Each row is a point. Each table stands for the endless flat space through its points: a line for two points, a plane for three, and so on. The two share one point or none. Which?
In the rows, zero is written as 128.

First, 2 rows:
[[116 144  72]
 [128 128  88]]
Second, 2 rows:
[[131 113 104]
 [129 113 106]]
They share: no point

First, 3 rows:
[[ 86 130 177  75 105 162]
 [101 165 127 105 165 157]
 [ 65 177 187 117 147 115]]
Second, 2 rows:
[[ 95 138 153  82 133 161]
 [ 86 156 165  97 121 158]]
They share: [ 92 144 157  87 129 160]

First:
[[142 173 171 162 172  55 144 151 169]
 [132 113 171 142 102 100 159 171 119]
 [182 169 187 126 104 145  98 151  89]
 [155 164 165 125 120 120 130 151 106]]
Second, 3 rows:
[[129 177 158 162 121 111 140 126 115]
 [152 191 167 162 120  98 151 131 119]
 [131 133 154 112 137 109 134 166 121]]
They share: [144 159 161 132 130 102 143 153 121]

First:
[[ 98 158 135  68 146 127 140 105  80 123 177  82]
 [127 198 147  88 145  87 120 101 126 161 168 107]
 [130 142 145  95 144 147 138 131  87  98 156  85]
 [114 166 141  82 144 122 136 115  97 127 163  93]]
Second (4 x 12):
[[146 148 190  90 177  96 129 124 133 129 124  95]
 [132 166 204  78 189 110 145 112 121 109 126  93]
 [148 172 122 129 108 178 143 139  82 119 170  73]
 [153 161 161 103 154 101 115 125 128 125 147 108]]
They share: [150 166 153 108 144 122 124 127 115 121 153  99]

First:
[[164  88  66 116 136 210 128 115 183 152 117 156 143  57 149 160 181  72
  144 150]
 [ 95 174 107  78  83 152 103  82 145 177 108 137 108 107 133 130 155  94
  148 120]
 [ 96 173  97  73  89 151 109  76 153 162 114 148 111  93 132 129 141  96
  168 116]
 [117 166  84  60  92 163  92  62 119 150  95 117  99  89 133 144 167  64
  171 108]
 [ 74 153 111 100  88 134 120 130 169 171 117 151 135  97 157 139 148 138
  119 133]]
Second:
[[ 86 142 109 104 119 129 122 118 184 188 133 153 133  90 142 118 159  95
  162 136]
 [ 92 141  89  98 126 136 131 102 178 199 159 169 147  69 166 127 182 109
  154 133]
 [ 80 139 127  86  98 144 107 112 154 161 109 123 103 105 130 127 138 113
  156 133]
 [100 169  53  98  90 116 139  94 202 171 131 185 167  85 158 155 186  73
  134 129]]
They share: no point

First, 4 rows:
[[105 146 156 155  99 133 134  82  83 141 124 117 145 119  96 131 141 174
  136 129 141 111 135 151]
 [ 65 122 148 151 113 163 144 114 127 125 138  97 137 111  90 125 147 164
  178 109 141 103 171 141]
 [ 73 140 154 149 127 147 148 112 121 105 128 107 153  99  98 123 145 150
  158  95 149 109 153 149]
 [107 141 156 151  85 137 124  73  77 161 125 122 132 126  98 140 146 187
  143 144 143 103 141 151]]
Second, 4 rows:
[[104 130 174 146 171 115 150 104  70 111 114 116 165 148 135 170 170 156
  131 111 182 102  82 202]
 [ 66 205 142 118  79 166 112  64  99 139 115 174 129  64  87 114 156 160
  127 130 155  85 166 134]
 [103 142 133 134 103 138 151  92  92 108 139 123 114  73  74 135 149 181
  160  99 167  47 159 170]
 [ 71 194 148 121  96 158 116  70  92 136 116 166 136  80  97 123 160 159
  126 130 158  88 149 147]]
They share: no point

First:
[[149 121  78 162 128 144 150 180 145 185 144 153  87 127  81  98  99  77
   72 145  95 144 122 108]
 [119 149  77 150 121 177 174 180 138 175 160 167 103 121  94 104 110 110
   86 155  81 124  99  97]
 [119 139  70 150 100 178 164 196 139 169 176 183 111 125  99 108  95 117
   72 149  85 126  98  96]
 [104 202 100 126 154 202 212 145 133 163 155 159 111 113 102 111 167 126
  144 185  76  99  89  99]]
Second, 3 rows:
[[157 164  76 143 171 107 185 121 130 120 196 116 149 100  54  99  86 134
   64 148 109 156 135 106]
 [137 132 104 135 111 159 157 173 146 180 152 168  77 132 106 103 130  70
  120 160  97 128 119 122]
 [147 130 100 149 101 169 159 179 138 196 132 182  55 148 124 109 144  52
  134 172 107 130 105 126]]
They share: no point

First, 2 rows:
[[126 114 130 104 162 153 142 126 105 135 103 146 166 126 120 120 162  98
  173 149 157 143 155 112]
 [124 118 144  82 162 167 146 128 121 113 111 142 168 130  98  98 140 114
  157 165 165 135 161  94]]
Second:
[[122 109  55 105 115 153 152 138  69  54 167  86 128 110 113 127 169 136
  151 138 187 159 187 107]
 [128 122 184 110 185 148 126 143 143 177  58 179 189 134  82 107 114 105
  163 163 151 163 159 122]
 [118 111 106 102 156 158 152 114 118  97 121 114 160 115 120 106 173 104
  142 162 160 125 162 106]
 [115  99 178 129 204 134 134 108 199 145  58 150 193 130 108  85 182  47
  109 198 103  89 153 109]
 [116 135 165 106 161 154 138 152 116 175  78 168 168 124  85 124  95 120
  172 148 172 186 177 118]]
They share: no point

First, 4 rows:
[[ 71 129 125 133 187 113 137  86 127 126 101 145  97 108 138 100 117 148
  110 120 123  98 139  94]
 [ 71 171 133 131 154 105 104 100 116 135  76 121 102  90 118 124  84 100
   91 121 101 109 165 146]
 [ 66 127 130 124 196 114 147  83 124 120  98 155  94 112 139 102 128 147
  112 127 129 102 144  92]
 [ 96 181 146 138 127 104  96  93 111 147  75  95  95  70  99 126  59  81
  101 108 103 115 166 166]]
Second:
[[ 97 132 118 182 174 126 132  61 150 124 109 122 140 122  99 105  73 160
   88 132  97 117 149  98]
 [ 76 147  91 163 137  89 169  90 126 223 154 159 117 142 122  86  63 100
  146 101 145  85 134 129]
 [ 89 141 112 167 155 110 139  79 113 177 127 130 103 122 118 109  80 116
  122 109 133  91 143 122]
 [120 132 133 160 174 117 120  96 109 128 112 127  88  82 121 106  86 132
  100 106 109  75 128 129]
 [ 63 142 136 115 147 109  79  89 124 132  71  77  63  62 154 102 117 146
  126  82 127 105 130  83]]
They share: [ 91 137 124 150 160 111 118  87 129 141 105 117  98  92 127  98  88 140
 112 103 115  95 132 107]

First (2 x 24):
[[142 126  87 151 100  81 117 152 123 100 126 175  82 118 133 123 118 159
  191 135 170 134 114 152]
 [130 146  91 147  96 125  85 156 131 132 166 147  98  94 177  99 110 155
  159 115 162 110 118 112]]
Second (5 x 24):
[[146 163 116 127 113 102  99 177 146 142 148 146 104 110 174  87 101 152
  168 111 180 129 128 123]
 [151 137 100 150 109 124 111 167 155 124 134 158  89 110 159 104 116 171
  158  77 200 140 117  90]
 [128 149 100 119 111 124  77 139 134 110 146 164  96  80 162  77 109 172
  170 143 154 139 130 135]
 [138 105  80 171  99 154  95 137 154  92 126 174  85 100 129 116 143 189
  141  74 194 145  96  71]
 [113 105  61 179  77 140  73 122 116  93 159 167  91  91 137 127 141 165
  151 127 146 105  90 110]]
They share: [133 141  90 148  97 114  93 155 129 124 156 154  94 100 166 105 112 156
 167 120 164 116 117 122]

First, 4 rows:
[[107  60 153  63 199 147  86 125 123 200 111 124 103 117  73  39 174 151
  161 140 131 137 166 111]
 [126  88 153  76 173 142  98 127 147 178  98 130  69 131  94  83 174 141
  135 137 153 135 187 114]
 [124 102 159  88 165 149  87 110 147 167 124 113  97 134 100  76 169 150
  153 135 132 136 161 131]
 [178 146 171 134  81 185 101  36 171 105 130  55 125 172 166 106 123 176
  145 161 106 106 163 147]]
Second, 6 rows:
[[120 138 131 104 152 141  82 104 180 164 126  86 130 166 114  81 162 157
  169 156 125 143 148 136]
 [229  96 164  64  88 185  93 114  82  88 173 136 136 152 104 110 130  99
  199 153 142 144 178  77]
 [163  68 194  72 115 149  88  78 105  95 143 142  73 130 139  66 148 161
  137 150 150 137 140  99]
 [170 138 172  98 136 147  68 147 127 133 147  88 102 134  84 123 135 130
  154 113 134 148 196 149]
 [159 153 174 122 144 142  45 134 136 155 158  79  69 120  73 108 147 146
  154  91 130 135 192 169]
 [170 147 124  90 113 156  75 139 142 147 146  85 164 196  96  97 140 115
  205 158 142 150 146 111]]
They share: no point

First (6 x 24):
[[101 183  98  95  71 157 123  76  89 161 168 209  74 157 127 189 141 112
  136  99 105  69 105 166]
 [ 54 153  95  95 145 187 164  76 148 212 159 158 118 159  65 107 110 137
  100  40 131 169 162 151]
 [ 35 215 115  96 116 138 195  35 148 189 118 198  68 150  85 103 137 106
  101  42  97 145 158 141]
 [ 69 229  92 113  60 154 154  65 104 173 138 207  66 126 113 158 143  85
  153  73 115  80 108 167]
 [109 151 199 152 182 102 147  89 194  51 104 136 166 110 129 163  49 114
   97 162  83  47 178 119]
 [ 63 189 154 109 122 120 174  31 128 139 128 205  66 160 141 156 129 113
  111  91  91 110 156 135]]
Second:
[[104 185 127  86  77 151  90  65 106 139 172 206 135 114 202 228  42 160
  162  43 130  73  85 167]
 [122 137 162 103 164 167 145 129 161  65 101 123 152 210 103 133 159 178
   70 155 163  99 138  94]
 [ 92 141 137 114 175 147 164 125 172  83 124 112 137 204 102 128 138 168
  102 147 146 109 149 129]
 [ 91 110 126 147 168 186 175 103 157 170 167 162 147 150  63 168  91 124
  107 134 104 144 196 168]
 [121 127 176 123 107 181 109  81 110 177 158 183 145 110 107 197  98 101
   88 108  93  80 139 127]
 [ 83 138 105 122 175 156 176 113 170 114 156 137 136 186 100 149  98 166
  131 126 139 134 169 165]]
They share: no point

First:
[[185 103 121 101 122  98 105 155  69 159 105  80 129 130  92  82  60 131
   37 168 113 120 119 149]
 [128  94 104  94 163 100 113 142 118  95  98 126 172  91 112 146 125  82
   85 143  92 191  98 108]
 [214 160 100  63 155  69 182 106 107 138 135  83 176  72 162 124 127  79
   81 178 127 136  70  69]
 [195 117 101  92 120  90 139 169  91 153 130  78 155 106 135 116 106 105
   85 185 145 123  83 133]
 [241 163 127 115 125  41 178 111  73 145 144  73 167  80 136  80 111 112
   82 179 100 123  83  73]
 [184 129 111  77 155  84 139 116  94 131 113  96 160  96 124 108 100  95
   57 165 108 145  95  99]]
Second:
[[176 106  70 138 106  88  73 152  86  83 114  78 117 128 145 101  62 147
  137 158 135 144  88  87]
 [190 152  83  80 101 116  72 141  91 126 122  61 148  58 167 133 109 133
  108 170 111 215  48 164]
 [140 112  88  80 116  96 117 156 106 171 112  66 163  68 147 103 134 103
   73 140 121 170  78 139]
 [170  85 130 124 170  66 182 184 110 105 118 141 189 116  79 154 134  64
  100 173 113 127 121  89]
 [185 154  88  75  95 123  73 134  96 135 127  60 152  50 176 136 119 130
   97 170 102 225  38 174]]
They share: [166 107 105 107 133  88 131 162 104 123 119 100 166  94 124 132 122  97
  97 163 114 159  89 117]

First:
[[151  86  88 100 163 142 109 110 121 137 102 122 142 147 164 159 113 149
  145 145 166 111 134  90]
 [181 110 103 118 148 115 136 128 136 155 120 113 169 159 149 141 101 152
  166 175 151 105 164  87]]
Second:
[[204 117 142 144 209 124  63 101 121 183 125 113 187 211 135 203  86 202
  152 172 135 112 167  87]
 [165  99 101 113 169 133 132 107 103 151 147 118 148 130 171 171 110 155
  168 142 152  82 179  95]
 [141 107 129 127 219 125  86 119 113 127 115  62 200 192 165 155 112 153
  126 152 156 112 151  95]
 [188 149  84 136 155  78 135 145 137 155 175 151 145 139 151 187  92 156
  176 194 109  98 181  99]
 [134  84  59  83 123 131 139 136 148 113  75 123 135 134 163 113 120 116
  140 160 177 128 107  87]]
They share: [161  94  93 106 158 133 118 116 126 143 108 119 151 151 159 153 109 150
 152 155 161 109 144  89]

First (3 x 24):
[[119 106 105  87  92 117 155 104 158 130  97  95 129 127 138 130 120  87
  165 119 126 137 153 157]
 [134  99 110  97  91 109 172 115 164 125  80  85 119 118 131 149 136  94
  157 135 125 147 154 172]
 [ 92 113 112  61  97 143 118  75 138 139 130 125 159 144 159  95  88  70
  189  89 121 119 166 128]]
Second, 6 rows:
[[ 63  84  98  68  71 120 146 123 152 140 127  96 133 127 123 159 116  95
  214 102  74 131 188 196]
 [112 111 105  65 105 143 167  99 195 131  82  85 100 107 151 150  96  66
  193  97  95 126 164 202]
 [186 127 130  87 116 115 160  73 164 106  36  93 125 139 139 127 130  93
  128 127 163 129 138 136]
 [209 120 123  88 144 122 193  69 179 143  59  64 128 101 185  82 168  74
  117 166 164 190 148 118]
 [147  86 138 104  79  79 138 106 115 115  97 103 159 162 118 127 162 125
  134 153 156 156 170 119]
 [128  69 126 118  96 125 193 138 176 149 131  85 110  77 179 130 135  59
  159 169 119 199 172 181]]
They share: [128  99 116  89  93 118 162 106 157 127  88  95 129 122 138 141 128  89
 165 128 122 143 161 165]

First:
[[165  98 154 166  99 124 115 192 155 165 117  96 138 135 120 100 181 129
   99 156 189 152  99 111]
 [112 123 131 185  91 111  90 162 167 163 164 109 111 143 108 118 150 134
   86 161 151 142  85 128]
 [103 110 101 165 112 148  88 142 123 167 164 128 136 110  67  93 135 160
   94 147 113 117  81 107]
 [146 105 160 184 128 145 105 212 117 173 101  77 117 120 119  87 178 139
   63 154 161 167 111 112]
 [174 124 170 137 111 146 109 190 150 171 159 103 153 124 116  70 189 137
   85 174 168 174  63 158]
 [128 110 121 158  89 137  70 183 157 147 110 129 109 141 114  80 160 147
  101 188 144 181  89 127]]
Second, 4 rows:
[[173 109 119 143 119 161 102 156 145 184 161 108 155 138 111  82 185 151
  101 167 151 127  78 114]
 [138 103 102 115  88 164  92 140 178 170 138 132 193 116 108 106 203 185
  136 149 170 115  96  85]
 [153  78 144 179  97  87 125 200 120 163 110 114 123 134  60 120 122 139
   96 172 186 167  82 102]
 [147  90 110 141  97 117 107 170 146 185 130 124 163 138  70 140 158 193
  110 184 186 151  80  84]]
They share: [154  95 130 152  99 136 109 169 146 163 131 117 151 124  96  92 167 142
 112 153 167 135  89 105]

First, 5 rows:
[[102 106 147 135 104 104  82 118 141  48  91 131 120 167 114 145 161  97
  130 109 164 134  43 112]
 [ 99  87 130 112 171 101 166 115 204 155 107 119 181 117 160 110 156 167
   84  55 148  85 129 156]
 [140 104  69 109 118  86 126 122 153 106 141  95 126 203 106 125 129 101
   66 125 168 120 117 224]
 [116 108 126 120 104  97  92 115 141  51 110 115 113 190  95 142 159  84
  115 123 166 143  59 139]
 [116  68  90 104 148 115 152 135 179 111 124  99 159 162 141 138 137 130
   75 105 186  99 137 187]]
Second:
[[126 128 113 152 157  65 136  61 183  94  96  86 167 154 128 147 187 147
   62 103 180 138  95 179]
 [104 106 115 120 135  99 112 119 155  82 122 112 135 160 126 113 149 111
   92 111 174 112  97 171]
 [103  87 117 100 119 115 112 147 151  91 127 126 124 169 121 112 132  99
  110 104 159 104  96 157]]
They share: [114  98 116 116 130  98 124 118 165  97 114 113 140 166 122 129 151 117
  95 100 162 117  95 161]

First, 3 rows:
[[143 164  91 113 113 103 173 115  92 157 173 111 142 131 129 150 126 113
  136 116 141 103 111  92]
 [117 203  86 138 143 106 164  96  83 175 168  98 127 135 123 134 136  86
  126  94 148 123 128 121]
 [123 154 121 107  93 133 147 117 114 145 155  77 168  91 117 134 130  83
  116  88 131 111 137 110]]
Second (5 x 24):
[[133 157  88 131  92 110 151 133 103 178 163  89 137 107 123 137 128 122
  127 113 123 121 109  97]
 [ 86 174  58 141 107 131 116 152 162 183 147  88 137 150 115  80 133 117
  133 179 120 117 108  93]
 [182 177 137 113 105 142 179  98  49 165 156 106 166 113 132 216  98 123
  164  53 139  79 111  73]
 [122 149  75 141  81 104 139 148 117 189 162  80 128  99 120 118 134 129
  118 127 113 135 105 101]
 [168 182 133 119 115 158 170 101  70 155 152 103 176 141 123 199 109 112
  164  76 137  69 103  67]]
They share: [136 167  96 115 113 109 167 113  95 157 169 103 145 124 126 145 128 104
 131 108 140 107 118  99]

First:
[[131 108  97 143 148 155 114 158 141 136 137 154 135  77  81 132 162 184
  120 179 111 129 144 105]
 [132 117 105 144 155 146 115 159 140 130 140 153 143  84  85 127 159 173
  113 173 111 129 135 108]]
Second (5 x 24):
[[136 133 136 116 186 139  87 179 159 120 116 128 129 111  91 137 157 129
   68 191 102 127  70 109]
 [176 105 122 120 100 115 135 191  91  84 152 128 201  97  83 121 167 111
   74 141  82 103  90  65]
 [130 148 131 121 187 124  89 174 159 129 127 134 138 105  99 131 153 142
   75 197 114 122  88 119]
 [162 124  73 169 169 104 129 134 155 129 199  78 166  43  43 139 187 120
  109 211 134  70 124 107]
 [141 130 143 111 153 128 102 188 128 106 118 150 158 117 106 124 151 134
   70 161  93 130  82  96]]
They share: no point

First:
[[155 121 184 156 108 164 182 120 135 105 169 179 114 148 115 120 165 101
  156 144 108 163 145 117]
 [135  73 140 160  88 144 130  92  99  81 133 151 106 132 163  92 137 121
  100 136 124 151  69  81]
 [108 140 150 205 132 134 189 130 134 111 158 147 170 115 142  81 165  78
  167 174 141 194 127 133]
 [138  85 150 180 122 184 154 110 109 111 208 132 135  95 132  96 170  73
  112 154 111 224 107 103]]
Second, 6 rows:
[[149 104 190 138  77 180 196 136 148  97 118 172 129 153 114  88 175 100
  148 130 139 197 110 136]
 [154 130 123 169  70 126 170 127  58  97 147 203 158  88 111  99 164 105
  148 201 149  89 179 131]
 [179  46 186 178 112 181 174 141 106 114 139 182 128 181 113  91 188 129
  157 132 101 162 140  98]
 [140 113 180 155  71 234 154 163 172 161 157 233  83 142 104  30 186  78
  144 161 126 163 140 117]
 [156  75 166 187 137 110 174  87  76  61 157 125 149 150 150 156 146 132
  140 129 100 167 114  93]
 [190  52 134 135 118 189 150 130 131 138 166 154 102 165 107  63 199 111
  146 149  99 156 114  83]]
They share: [142 106 164 165 106 156 165 112 122  99 160 163 120 135 134 105 157 102
 137 146 117 168 117 107]

First, 7 rows:
[[139 112 135 113 150 199 106 109 161 171 186 162 147  71  84 170 108 209
   48 113  96 135 183  24]
 [139 128 122  95 132 199 116 159 201 134 187 143 111  74  75 143  89 194
   27 158  85  96 122  55]
 [ 90 100 117 151 111 115 101  76 144 193 180 214 178  83  50 153 117 188
   62 132 186 193 188  43]
 [126 155 168 179 140 148 139 103 178 181 180 117 111 124  85 121 168 136
  108 124 147 123 143  93]
 [ 96 105 145 176 137  88 104  99 135 178 155 158 164 104  80 117 132 125
  121 117 190 149 137 113]
 [ 94 163 203 227 159 118 138 143 153 198 138 132 112 154  93  70 130 161
  132 146 106 122  98  91]
 [101  86 140 138 162  77  90 183 139 118 126 105 147  88 116  76  79  82
  134 135 157  65  43 185]]
Second:
[[ 76  91 126 146 115 133 134 142 147 136 180 144 159  78 102 104 113 144
   54 122 170 140 126  86]
 [ 94 100 141 161 142 130 113 130 144 133 159 165 171  81  78 104  95 138
   87 116 140 128 132 104]
 [112 108 153 165 168 127  94 118 145 141 143 178 171  90  59 113  87 143
  113 119 113 117 136 111]]
They share: no point

First:
[[167 132 106 135  88 100 121  83 109 104 168 136 125 119 155  85 109 149
  158 127 124 130  78  67]
 [148 142 105 112 103 128 124  91  54  94 161 135 120 159 214  96 180 144
  209 113 103  80 120 109]
 [179 116  74 137 112 122 143  98 138  88 181 106 103 103 129 101  78 145
  138 136 140 134  84  75]
 [158 173  74  83 163 191 140 167  63  55 148  58  82 106 192 116  99  73
  111 109 176 152 111  87]
 [169 121  91 132  96  99 123  79 108  99 187 129 115 126 161  93 122 158
  170 127 121 112  87  77]]
Second (5 x 24):
[[108 144 109 163 102 134 200  78  60 104 139 135 126  82 191  60 120 158
  143 124 158 107 100  85]
 [ 99 142 101 181  74 164 210  78  60 116 143 106 135  84 195  65  84 135
  185 112 133 117  99  96]
 [107 124 132 157  94 140 186  74  72  86 151  84 147  91 156  69  70 123
  190 112 122 107 106 111]
 [122 139  96 162  68 153 166  89  82 120 144 123 111 110 179  69  95 122
  187 128 111 131  90  96]
 [130 160  71 187  81 180 209 116  70 136 112 144 135  92 235  92 129 157
  155 106 157 136  99  78]]
They share: no point

First (7 x 24):
[[ 75  78 139 136 139 179 173 144 198 143  82 151  89 127 141 173 114 152
  133 149 194 130 139 155]
 [113  88 125 135 172 124  77 117 132 146 115  89  85  82 125 151 198 145
  152 141 137 147 158 121]
 [113 135 121 178  75 135 120 160 140 118 153  89 121  30 188 194 152 228
  150  54 152 135 162 175]
 [146  96 186 128 130 181  70 104 149 188  74 112 107 119  85 152 104 148
  123 105 156 169 140 105]
 [101 145 154 138 131 147 155 154 123 139  90  93  95  67 145 230 118 177
  121 104 155 161 159 190]
 [129  98 176 127 137 180 100 113 153 181  75 114  98 116  97 171 101 150
  124 116 161 164 142 129]
 [133 150 146 170  97 121 105 146 109 119 120  67 118  45 153 200 143 201
  146  68 150 156 170 163]]
Second:
[[123 108 137 170 102 147 128 128 165 136 116 116 125  87 120 146 169 179
  169 103 170 127 150 131]
 [101  94 146 136 132 143  88 145 161 132  96 121 107  94 157 144 157 153
  119 116 157 148 144 115]
 [113  94 122 166 122 149 113 144 139 117 119 124  99  94 126 154 168 185
  159 107 187 127 167 104]]
They share: [109  98 140 150 122 145 103 140 159 131 105 120 111  92 142 146 162 165
 139 111 165 139 149 118]

First, 6 rows:
[[128 135 133 136 162 183 193  86  64 148 179 162  94  81  72 145  88 140
  166 161 146  54 100 139]
 [ 77  81  66 101 132 147 123 152  90  66  65 125  94 101 161 133 120 173
   93 107  89 141 164 110]
 [133 141 118 143 172 207 169  96 114 110  61 181 146 141 119  65 114 111
  143  89  97 103 100  58]
 [ 70 145  93  93  94 133 170 156 104  62  91 146 132  77 129 149  77 139
  107 112  72 151 170 117]
 [ 93 189 132 118 122 183 216  73  70  74 162 178 120  89  75 114  52  67
  146 185  63  50 137  83]
 [ 58 125 118  84 102 155 195 103  44  59 162 142  72  64  92 163  62 129
  126 203  74  65 155 135]]
Second:
[[ 92 132 124 108 131 163 175 120 106 112 112 164 109  98 116 119  81 156
  109 140  95 111 150 102]
 [ 82 142 134 111 130 157 183 112 115 121 109 172 114  98 121 108  73 160
  100 147  97 105 156  99]
 [114 101  57 120 141 175 146 134  43  43  94 120 113  89 114 160 131 107
  172  91 102 111 102 132]]
They share: [ 96 125 105 113 134 165 168 122  88  92 105 152 112  95 117 129  95 141
 127 126  98 109 136 111]

First, 3 rows:
[[ 80 121 186 144 134 152 118 110 150 170  79 104 153 166  84 159 136 100
   93  89 161 135 134 110]
 [ 76 132 172 139 138 159 111 111 141 161  65 116 143 157  67 168 110 107
   68  91 148 157 139 120]
 [ 82 144 150 127 148 161  99 119 141 145  57 126 141 137  55 166  88 117
   48 103 138 171 143 136]]
Second:
[[ 58 124 163 167 177 148 116 126 171 139  82  76 183  93  52 100 110 145
   68 147 196 124 115 144]
 [125 144 155 129 103 185 125 125 212 181  89  98 121 137 115 153 153 118
   88  87 143 137 167 136]
 [150 146 147  97 121 138  96 130 159 157  94 116 153 171 134 154 140  71
  112  91 126 118 153 124]
 [123 122 141 109 154 120  90 121 129 133  82  98 186 144 113 124 113  77
  109 118 153 103 129 136]]
They share: no point

First (7 x 24):
[[ 98 188  97 153 101 123 134  97 147 152  65 200 184 178  24 128 143  75
  102 203 107 126 185 105]
 [ 48 141 159 162 123 143 212 131 122 199 147 146 192 185  70 116 167 112
   78 203 127  24 226 109]
 [110 202 133 125  69 115 168 121 121 150  95 188 196 170  36 128 143  93
  126 201 121 134 187  71]
 [134 214  73 168 127 130 139 173  89 157  98 152 227 166  95 153 138 119
  121 152 129 134 147  53]
 [118 196  72 196 149 132 125 157  97 166  87 151 230 186  93 156 141 123
  115 152 106 129 155  85]
 [ 76 159 150 158 111 155 208 127 122 190 136 167 201 201  58  99 174  94
   92 187 108  69 230  99]
 [108 182  66 156 137 103  98 201  92 130  73  91 156  94 153 161 102 133
  116 132 167 129  76  50]]
Second:
[[ 63 192 134 161 150 162 128 117 103 155  34  93 207 140 128 102 185  82
   62 160 112 150 121  65]
 [172 196 106 209  80 131  95 189  79 206  91 164 129 139 107  93 187 188
   70 101  84  67 150  51]
 [ 52 206 128 141 184 146 152  99  92 155  52 115 214 114 101 126 171  86
   81 178  99 140 123  81]
 [117 231 126 217 131 168  89 161  61 141  81 157 166 136  87  77 181 128
   69 144  76 115 138 117]
 [137 242 133 222 122 138  95 169  47 186  69 176 160 113  74  96 176 169
   69 135  74 109 165 109]
 [102 180 130 184 111 139 110 145 108 189  31  90 187 157 125  94 191 114
   55 131  99 132 124  36]
 [118 190 131 213 113 100 122 191  77 199  67 158 155 131  77 125 118 159
  107 133 112 136 201 122]]
They share: [ 90 158 107 167 131 134 138 159 113 155  89 124 165 153 113 117 138 107
 107 143 120 120 147  88]

First (6 x 24):
[[ 94 171 151 111  36  78 137 172  45 110  24 126 136  70 127  57 141  90
  101 103 113  75  12  73]
 [121 123 167 168 136  93 157 110  77 160  76 128 174 126 125 113 124 110
   65 115 174 134  83  64]
 [132 112 157 145 140 121 172  87  58 163  73 165 117 151 110 144  82 110
   69 151 188 154  91  80]
 [127 116 149 117 121 130 166 112  30 152  37 189  95 130 119 128  74 112
   67 169 184 145  57  68]
 [115 153 129 135 121 117 177  75 115 127  96 100 158 187  90 157 133 142
  115  77 147 108 108  85]
 [ 96 167 156 126  66  85 137 135  47 126  47 134 121 109 107  77 105  95
   94 113 136 112  44  89]]
Second (4 x 24):
[[ 93 167 173 152 165 132 166  98 100  98  37 114 162 109 141 106  96  77
  109  88  83  92 163 114]
 [144 130 143 132 123 116 187 115  59 110  86 142 100 125 116 113 110 114
  178 111 148 159 105 145]
 [128 148 138 168 131 118 190 112 126 124  56  86 175 113 119 139 131 110
   90 108 115  90 129  94]
 [130 140 150 142 128 116 181 108  77 114  76 128 123 124 118 117 110 104
  146 106 133 135 117 129]]
They share: [121 141 158 152  99  94 169  89  87 144  99 118 131 147  96 132 113  93
 101 107 148 123  99 107]

First, 2 rows:
[[146  97 108 152  88 132 109 134 142  97 158 173 110  99 153 103 135 126
  143 163 171 130 109 123]
 [158  99 102 156 108 146 111 138 126 103 158 155  88 117 135  85 153 146
  161 143 149 122  97 141]]
Second (4 x 24):
[[177 115 115 161 112 127 110 115 135  65 145 129  88 129 194  89 126 115
  197 156 200 128 140  94]
 [120  66  94 132  71 137 123 142 143 131 179 197 122  81 106 105 172 163
  117 146 124 113  87 146]
 [173  77 104  99  45 130 152 181 207  80 140 187 135  80 138 159 158 137
  151 139 172  83 116  99]
 [123  71  88 133  69 132 118 151 151 122 174 199 129  78 114 115 170 157
  115 157 132 107  82 141]]
They share: no point
